Every row gives one point. Each copy is the shape, with its points in the same order, turned, moved and blurred by noise. Say if it was mirrored as well.

Shape:
0:   3.6   4.1
1:  -1.1 -10.1
2:   0.0   4.3
3:   0.9   2.8
4:  -1.8   3.3
5:   0.8  -6.0
Copy 1:
0:  5.4 -0.1
1: -8.7 -6.1
2:  2.9  2.7
3:  2.7  1.1
4:  0.7  3.6
5: -4.3 -4.8
Copy 1 is: only turned
Copy 2 (6 x 2):
0:  5.1  2.4
1: -5.6 -8.1
2:  2.3  4.0
3:  2.4  2.5
4:  0.5  3.9
5: -2.2 -5.6
Copy 2 is: only turned

Shape:
0:  2.3 -3.6 -4.5
1: -0.1  1.1 -0.3
2:  2.5 -4.0  1.8
3: -1.6 -3.8 -1.7
4:  1.0  9.6  0.1
5: -0.1  1.6 -2.1
6:  8.6  6.9  6.4
Copy 1, 7 rows:
0: -1.2  5.7 -0.1
1:  2.1 -1.0 -0.6
2: -2.2  0.7  4.0
3: -3.0  0.3 -1.3
4: 10.5 -2.4 -1.5
5:  2.5  0.6 -1.4
6: 10.7 -1.9  9.1
Copy 1 is: mirrored
Copy 2 (7 x 3):
0: -2.5 -4.4 -3.0
1:  0.6  1.0  0.0
2: -4.9  0.5  0.8
3: -0.8 -3.6  1.5
4:  5.4  7.2 -4.8
5:  1.9 -0.1 -2.3
6: -3.0 11.9 -5.2
Copy 2 is: mirrored
Copy 3:
0: -6.6  0.7 -1.1
1: -0.2  1.3 -2.3
2: -2.5  0.8  3.7
3: -3.3 -2.5 -0.5
4:  4.6  6.8 -6.7
5: -1.1  1.7 -3.4
6:  4.7 11.9  2.5
Copy 3 is: mirrored

Shape:
0: -0.3 -2.4 -5.0 -3.1 -2.7 -3.0
1:  2.9  1.3  7.7 -6.5  4.9  6.9
2:  2.2 -7.2  2.8  3.1  5.3  5.2
3:  2.5 -6.4 -3.0  0.5  4.3  6.5
4:  4.8 -0.5 -3.9  7.3 -8.9  0.0
5: -2.7  4.4  0.5 -4.0  2.1 -2.6
6:  1.1  2.2 -1.1 -2.7 -3.1 -4.7
7: -4.6  4.5  0.5 -8.0  5.7  2.4
8: -6.4  0.4 -0.6 -5.6 -2.1 -1.0
Copy 1, 9 rows:
0: -2.5 -2.4 -2.4 -2.5 -1.6 -4.7
1:  5.6  1.0  9.5 -3.1 -1.5  5.2
2:  6.6 -4.4 -2.9  1.2 -1.1  7.1
3:  7.0 -3.2 -4.5 -3.3 -2.5  4.8
4:  2.3  0.9 -6.0  7.3 -7.1 -6.4
5: -1.5  0.5  5.0 -0.2  3.1 -3.0
6: -2.5 -2.0  2.3  2.0 -1.7 -6.3
7: -1.3  3.1  6.6 -5.9  5.8  1.2
8: -7.1  0.0 -0.1 -2.8  1.8  0.0
Copy 1 is: only turned
Copy 2:
0:  5.7 -3.5 -0.5  1.1  5.9  1.2
1: -6.6  3.6  5.7 -5.3 -1.1  6.5
2: -4.2 -5.0 -5.3 -4.1 -5.1  4.9
3: -4.6 -4.8 -4.4  0.0  0.6  7.3
4: 10.0  0.5 -5.7  5.6 -1.6  4.5
5:  0.6  2.8  2.7 -1.0  4.2 -3.2
6:  6.9  1.4  1.4 -0.5  4.9  0.3
7: -6.6  0.6  6.0  0.2  5.8 -1.0
8:  1.9 -3.2  5.5  1.5  3.9 -2.1
Copy 2 is: mirrored

Shape:
0:   0.6  -0.8   1.3  -5.8   2.9   1.1  -2.5   5.3  -3.4
1:  -1.1  -3.4  -5.0   3.5  -3.2  -0.5  -0.2   2.7  -3.9
2:   6.6  -5.4   4.0   5.0  -1.6  -0.7  -2.6  -2.2  -6.1
3:   2.8  -1.0  -0.4  -2.3   4.0   6.1  -1.9   1.9  -2.3
4:  -1.8   1.6   4.0  -1.1  -4.6   3.3  -2.3   4.8  -2.0
5:  -4.3  -4.1   4.0   0.8   4.6  -7.6 -10.4  -3.9  -2.7
6:   0.8   5.1   7.2   4.8   2.5  -0.6   0.7   1.4  -0.5
7:  -2.1   5.5  -4.6  11.2   2.5  -3.3  -8.7  -4.6  -4.2
8:   0.3   4.1  -7.7   1.0  -6.6   1.5   8.0  -4.5  -8.7
9:  -5.5  -9.4  -5.4  -5.9   4.0  -3.4   1.7   2.6  -2.2
10:   0.2   3.0  -5.0   5.5  -2.2  -1.6  -0.3   7.6  -1.4
11:   5.5   5.3  -6.5  -1.1   2.4  -5.1   8.0   5.6  -0.5
12:  -4.1   0.8  -3.0  -2.0  -8.5   1.4  -0.6  -4.4   0.3
13:   0.8  -0.3   2.5   0.5   0.8   3.9  -2.3   2.1   0.0
Copy 1 (14 x 9):
0:   2.1  -1.8   2.7  -3.3  -3.3   2.0  -1.1   1.3  -4.2
1:   0.7   0.8  -6.0   5.1  -3.3  -2.0  -0.9   3.8  -2.3
2:   9.6  -1.9   1.2   4.9  -0.6  -5.6   2.5   5.8   1.2
3:   3.9  -2.3  -0.7  -0.9   0.8   5.7  -1.8   4.7  -2.6
4:   2.5   5.5   2.9   2.0  -2.6   3.4  -2.2   0.3  -2.9
5:   1.4  -5.9   7.8   1.0   0.5  -9.3  -7.2  -0.5  -0.3
6:  -0.8   3.8   6.4   1.2   4.8  -0.9   3.3   3.2   0.7
7:  -0.5   2.6  -3.5   1.3   8.4 -12.5  -6.5   7.0  -0.3
8:   3.5   3.8 -13.9   1.3   3.1  -2.0   4.4  -4.8  -0.2
9:  -3.9  -9.7  -3.1   2.2  -7.9  -0.1  -2.5  -2.2  -4.5
10:  -3.4   5.8  -4.1   0.5  -2.4  -2.4   1.2   7.3  -2.2
11:  -4.8   0.3  -7.4  -6.7  -2.8   0.0   8.9   4.7   1.0
12:   1.7   4.0  -4.2   4.0  -1.2   0.9  -5.8  -5.9   3.6
13:   2.1   0.4   2.1   1.7   0.6   2.8  -1.8   3.8  -1.1
Copy 1 is: only turned
Copy 2 (14 x 9):
0:   1.3   0.0  -0.6  -1.9  -2.2   2.0  -7.3   3.7  -0.4
1:  -4.9   1.8  -6.2   1.6  -5.5  -3.3   0.3   0.4  -1.9
2:  -1.8   0.4   1.9   8.0  -8.4  -1.2  -1.3  -5.6  -1.3
3:  -1.2  -3.9  -2.3   2.5  -0.7   3.3  -5.7   1.6  -2.6
4:  -1.4   1.9  -0.4   0.7  -6.2   5.4   0.0   6.5   0.5
5:  -5.5   1.3   6.8   2.5  -1.0  -5.9  -4.6  -1.2  10.0
6:   1.6   5.5   3.5   4.9   1.0   3.5   1.9   0.7  -0.1
7: -10.5   6.3  -4.1   6.6   3.5   0.4   1.4  -7.0   6.4
8:  -7.0   0.9  -5.8  -6.8  -5.2   3.3   5.7  -6.7  -8.2
9:  -2.4  -4.0  -2.4  -5.9  -1.2 -10.0  -5.1   4.2  -2.5
10:  -1.0   7.0  -9.5   2.0  -1.7  -0.1   0.4   1.1  -0.6
11:   6.7   4.9  -8.3  -4.6   2.6  -0.2   0.7  -4.0  -5.9
12:  -6.1  -3.9  -4.0  -4.7  -5.6   2.3   6.2   1.0   2.2
13:  -0.3  -1.4  -1.2   3.7  -1.7   3.4  -0.8   3.0  -0.1
Copy 2 is: only turned
